Rows are points. Each table stands for the endless flat space through its points: a line for two points, a plane for three, and so on. The two share one point or none. Which?

First (2 x 3):
0:  -0.9  12.1 -11.5
1:   9.9  12.7  -1.3
Second, 2 rows:
0:  9.6 10.6 -3.6
1: -0.3 16.3 -6.9
They share:  6.3 12.5 -4.7

First (2 x 6):
0:  -0.8 -18.5   3.3 -17.9   6.7   6.5
1:   0.8 -27.5   0.5 -20.9  15.5   1.5
Second:
0:  -2.7 -16.7   7.7 -18.4   6.5   8.2
1:   0.6  -8.6  -1.3 -12.4  -6.1  10.6
They share:  -1.6 -14.0   4.7 -16.4   2.3   9.0

First, 2 rows:
0:  10.0  15.2  -9.6 -16.1  -7.9  -6.5 -12.8   2.5 -17.9
1:   9.7  11.3 -11.8 -15.4 -10.0 -10.1  -9.4   6.6 -14.1
Second (2 x 9):
0:  18.8   4.2 -21.6 -20.9  -7.7  -9.9 -14.0   7.7  -8.1
1:   4.7   9.0 -10.2 -11.6 -14.3 -15.6  -2.0  12.2 -11.4
They share:   9.4   7.4 -14.0 -14.7 -12.1 -13.7  -6.0  10.7 -10.3

First (3 x 12):
0:   9.4 -15.6   8.7  25.6  -3.8  -6.2   7.7 -14.6   9.7  -4.7 -13.2   8.0
1:   7.8   5.4  18.1  13.4  -2.2 -10.0  20.9  -9.4  13.1   1.3 -13.2  21.8
2:   7.7 -19.7   8.5  29.4  -5.8  -5.7   5.8 -14.2  10.7  -6.7 -14.8   4.0
Second (2 x 12):
0:  10.7 -17.7   6.3  32.2  -8.6  -4.0   7.4 -17.5   2.1  14.5 -22.7   2.3
1:   9.9 -12.7  10.1  23.6  -4.0  -4.4  10.4 -18.3   7.7   6.3 -13.7  10.1
They share: no point

First (4 x 18):
0:   6.7 -23.8   1.4  -7.3  -2.2  20.9  11.8   8.4  -5.5 -31.7  -5.2  -9.9   6.0 -17.4 -10.3 -19.1  25.6  18.4
1:   3.7 -19.9   2.8  -3.4  -6.3  24.1  10.5   7.6  -5.3 -32.8  -0.7 -13.1   6.4 -17.0  -6.6 -15.7  22.5  16.8
2:   7.3 -18.6  -6.8   9.6  -8.5   4.3  13.0  -8.0 -12.8 -17.9   2.2  -6.3  10.9 -21.7   0.5 -24.2  16.5  -0.5
3:  -6.6  -6.1   3.6  15.0 -20.3  27.7   7.6  -0.7  -7.3 -30.2  15.5 -21.5   8.0 -15.8   9.2  -7.7  10.7   4.6
Second:
0:  -2.0  -7.1   1.0  20.3  -6.0  14.7   3.8  -9.3  -6.2 -14.8   3.7 -14.5   0.3 -20.1  15.8 -20.2  19.4   6.5
1:  -3.0  -4.8   6.3  18.8  -6.0  12.4  -2.6  -8.1  -8.3  -9.5  -2.4 -17.7  -3.0 -27.9  22.5 -16.9  24.0  11.4
2:   3.2 -12.2 -12.1  26.4  -2.7  22.0  18.4 -14.4   2.4 -29.0  18.9  -5.2   8.4  -0.6  -1.3 -31.1   7.3  -3.5
They share:  -6.4 -10.7  -4.6  17.1 -12.6  13.9  13.0  -6.3 -10.8 -18.2   9.9 -13.9   3.9 -12.3   9.8 -18.2  16.0  -2.9
